Each wall is flat, endless, passes through zero and stands at right angles to its row. A trip goes straight from one point to another. Which walls does it cross, in order?

Walls:
(1): [-34  23]
(2): [-1 34]
(3): [-45 -55]
(4): [32  1]
(5): [-41  39]
(6): [ 30 -49]
(7): [-11 -78]
Trips:
[-71   4] to [-5 84] -> 7, 3
[-41  68] to [-17  27] -> none
[-53  28] to [-29  11] -> none
[43 18] to [-18 -38] -> 2, 7, 3, 4

Walls:
(1): [-14 -22 -21 -71 -28 -13 -85 -24  -7]
(2): [ -3  50 -52 -44  21 -11  21  26 -45]
(3): [-20   4 -62  26  -5 -61  69 -19   3]
(4): [-48 -45  17 -22 -16 -34 -59  70  34]
(5): [109 -43 -11 -29 -38 -18 -10  27 -14]
(6): [-35 -29 -76  74 -83 -79  -1 -48 -99]
(7): [-56  29  12  72 -56 -64 -20 -98  30]
Trips:
[-79  28  11 -13  22 -24 -18  -1  58] to [  6 -57   4 -46 -20 -57 -50  76   7] -> 3, 7, 5
[ -1  28  84 -31  35 -30 -24 -21  88] to [ 21 -46 -30  43 -43  85   5 -13 -27] -> 1, 4, 5, 7, 6
[  -2   70   25    1   21 -102   -3  109    9] to [  27   45   23    2  -63   42   40   54 -112] -> 6, 3, 4
[-40 -39 -48 -33 -13   6 -45  26 -45] to [-36 -32   5 -40  62  12 -24 -17 -28] -> 5, 6
[ 49  21  47   8  33 -12  66  -9  19] to [ -3 -55  29  21 -16   5 -55 -67  -9] -> 7, 3, 6, 1, 4
[ -2 -62   1 -31  10  -7 -25  77  17] to [ -1  -3 -50   3  23 -11   2 -56 -33] -> 2, 6, 3, 4, 7, 5

Walls:
(1): [ -1 -53  40 -34  29  28  13  -7 -11  22  17   3  20 -23  10   0   9  -3
   6 -27]
(2): [  1  -9  24  16 -18  -7  -7  13 -49 -37   8  65  11   5   1  16   1  -1
  -9   0]
(3): [ 19  41 -15   7 -58  -8  -8  -1 -25   5 -16  40  14  50  29  -9 -42 -49
 -10 -27]
(4): [-32 -11  -3 -14 -29  -4   2 -43 -37  -6  23 -51  36  14 -39   9  -7 -74
   5   1]
(5): [ -3 -52  26  -2   9 -14  43 -63   7 -63 -15  32  29  20  86 -26  24 -24
  14  14]
(6): [  7 -12 -35  32   8  -4   0   0 -22  44  36 -13 -32  50  13  21  40 -13
   2  -3]
(7): [  3  -4 -51  15   2  15 -45 -33 -29 -43  31 -46 -26  12  -2   3  42 -14
 -22 -29]
(8): [ 16  18  23 -48  30   1   7   4 -23   6  22 -24  65  40 -41  31  50  39
  20  -7]
(9): [  0  63  19   6 -26 -29  26 -44   8   1  -9 -33 -34  12 -39 -18  -1 -30
 -41   6]
(10): [-25 -15  16   1  -7 -15   1 -23  30 -17   0 -14   1 -10 -18 -34   6 -55
  -9 -51]
(11): [ -8  14   2  27 -37 -63  49   8  29 -19  -7   6   6  26  19   0  32   4
 -13 -11]
Trips:
[-14 -22  -6 -25 -34 -17 -44  -1 -39  94 -39  32 -26 -13  -1  32 -21 -25
 -36  35] to [ 21 -30  31 -16  45 -44   5 -15   2  15  -5  25   8  10  -7 -10  29 -59
   7 -26] -> 10, 5, 8, 11
[ 18 -58  58  42  33  -5   3  31  18 -11  -9   1  11 -30   4  -5  47 -38
  -2   8] to [ -5 -44 -27 -29   4  18  34  -6 -41 -44   8 -20  58 -78   8 -30 -11  28
 -13  26] -> 11, 4, 8, 10, 7
[ 22  39   8 -10 -15  -5  25   8   6  12 -44  10  11  -4  -6 -21 -40   9
 -23   2] to [ -14    9  -38  -52  -11   22  -37    2   12   20   -2   11  -26  -46
  -28   37   15  -21  -17 -121] -> 10, 11, 1, 7, 4, 9
[ 19  26   1 -51 -25  -2  41  -4 -17  66 -32 -28 -47   6   1   7  34  35
 -45  26] to [  4  39  -6  34 -28   0  -7 -30  56  20  10  37 -11 -49  17 -11   7   5
 -55   9] -> 8, 3, 6, 10
